Each row of a before or after table is a point. The points were changed in one or more steps. Then noise was added and the rows were shuffled. The steps act on columns, c1 being the first. What was done? A step turns or swaps two columns, mirrors them in a line or flattens them onto one, adds a multiple of one to another, or multiplies or shifts one. Angles are multiples of 10 degrees, from the lower column toward the higher: turns from -170 to 170, lines from 10 to 170 but not 90. Use the fewest steps. Two steps may share a column if one is a turn and the other turns, adds or multiplies; they go together, in the order done. Otherwise the lowest column goes first.
In the rows, 128 means zero.

Before:
[[191 183]
 [208 182]
 [107 109]
 [ 91 114]
 [184 131]
 [ 89 101]
 [ 99  95]
 [125 149]]
After (8 x 2):
[[127 150]
 [129 109]
 [134 113]
 [129 122]
 [131 169]
 [133 128]
 [128 169]
 [125 104]]
Steps: multiply c1 by 0; multiply c2 by 0.7

Before (8 x 8):
[[149 164  90 119  93 166 103 191]
 [149 195 147 160 137  65 125  45]
 [130 111  86 177 145 154  60 168]
 [216  74 129 151  78 133 116  78]
 [156 138 186 180  87  97  93  81]
 [242  64 117 117 103  39  83 151]
 [ 97 129  72 116 103 120 153 182]
 [183 174 135 196  83  54 170  75]]
After:
[[146 135 176 147  92 166 115 101]
 [185 118 186 123  47 117 134  96]
 [ 66  60  98 140  88  72 140 191]
 [143  88 160 132  45 165 124  57]
 [ 48 192 151 127  48  55 138  53]
 [ 86 128  72 147  44 109 135 154]
 [ 21 178 143 133  28 135 128 131]
 [ 56  82 118 156  28  45 143 148]]
Steps: turn c1 and c8 by -150 degrees; turn c2 and c3 by -170 degrees; multiply c4 by 0.4; shift c5 by -50; flatten c6 and c7 onto the line at 170 degrees

Before (13 x 12):
[[141  99 130  73  61 137 150 119 139  98 148  71]
 [ 94 151  76 137 188 162 123 205 111  99 249  19]
 [134 106 145 177  66 160 118 156 120  77 168  78]
 [149 108 127 179 123 153 216 157 119  74 187 139]
 [120 205 187 170 109  94 137  78  79 140 147 116]
 [ 93  83  91 114  71 107 185 199 147 121 239 111]
 [121 135  31 155 103 160 124 106 182 131 115 150]
 [163 121  32 205  89 117 146  67 167  91 151 105]
 [185  59 152 159  71 113 207 131 168 150 146 121]
 [128 130  84 138 113 122 176 160  67 111  97 110]
 [119 112 180 139 117  98  55  81 144  81 129  91]
 [153 151 108 179  84 108 111 134 200  63 125 124]
 [166 158  96 147  85  92  87 130 149 123 222 164]]
After (13 x 12):
[[ 59 104 157 131 141  69 109 121 136 146 151  68]
 [ 61 110 183  88 135 169 139 154 120 138 167  79]
 [ 89 123 112 127 164 207 117  64 166 233 155 105]
 [109 134  78  91 123 150 133 111 181 212 116 151]
 [ 74  56 122 134 186 163  48 128 168  96 141 117]
 [115 203 146 148 120 176 116  78  84  73 142 111]
 [192 155 126  99  90 129 132 209 110 185 243  17]
 [ 64  83 117 150  95 118  73 199 150 164 239 112]
 [122 112 174  95 147 170  37 156 122 152 181 138]
 [117 108 191 157 120 146 192  78 147 103 128  86]
 [ 87 157 111 163 167 155 169 127 148 159 221 168]
 [115 134 124 136 129 144  77 155  62 176  96 105]
 [ 90 153 174 141 156 184 147 132 204 181 125 122]]
Steps: swap c1 and c5; mirror c3 and c10 in the line at 150 degrees; turn c4 and c6 by 100 degrees; multiply c7 by -1
